Every row gives one point. Examples show where two turns around zero, p and q, send a point. Write where each new point lands after one turn and then the other. Backwards means that the second turn is done in reverse. Each puzzle has new turns, and all numbers are rounded.
In the rows, 128 means zero.

Turn p:
[ 79 115] -> [ 78 136]
[172 133] -> [170 115]
[108 112] -> [103 121]
[153 152] -> [161 140]
Turn q:
[156 101] -> [144  92]
[123 107] -> [115 110]
[105 176] -> [125 181]
Where do these land?
q, then p: [141 101] -> [118 100]
p, then q backwards: [91 95] -> [90 96]
q, then p: [ 92 149] -> [118 168]
q, then p: [169 139] -> [164 106]
q, then p: [146 156] -> [161 135]

Turn p:
[158 148 152  65] -> [192 156 119 100]
[121 122 104 136] -> [112 116 111 136]
[134  94 116 129] -> [131  92 125 130]
[ 88 123 146 181] -> [ 71 127 166 133]
[145 103 113 145] -> [129  98 128 151]
[179 157 131 100] -> [183 155 114 145]
[ 70 149 134 140] -> [ 76 153 132 102]
Turn q:
[138 166 139 147] -> [143 167 113 133]
[141  90 134 129] -> [138  93 133 144]
[121 182  97 163] -> [107 177  81 123]
[ 96  94 146 137] -> [105 112 157 159]
[145 108 125  65] -> [147  91 156  81]
Where do these land?
p, then q backwards: [101 112  91 147] -> [110 104  88 144]
q, then p: [148 166 104 143] -> [130 142  80 140]
p, then q: [121  72 164 131] -> [153  94 178 144]
q, then p: [103 129 133 139] -> [106 141 139 124]
q, then p: [168 161 148  79] -> [199 146 119 128]
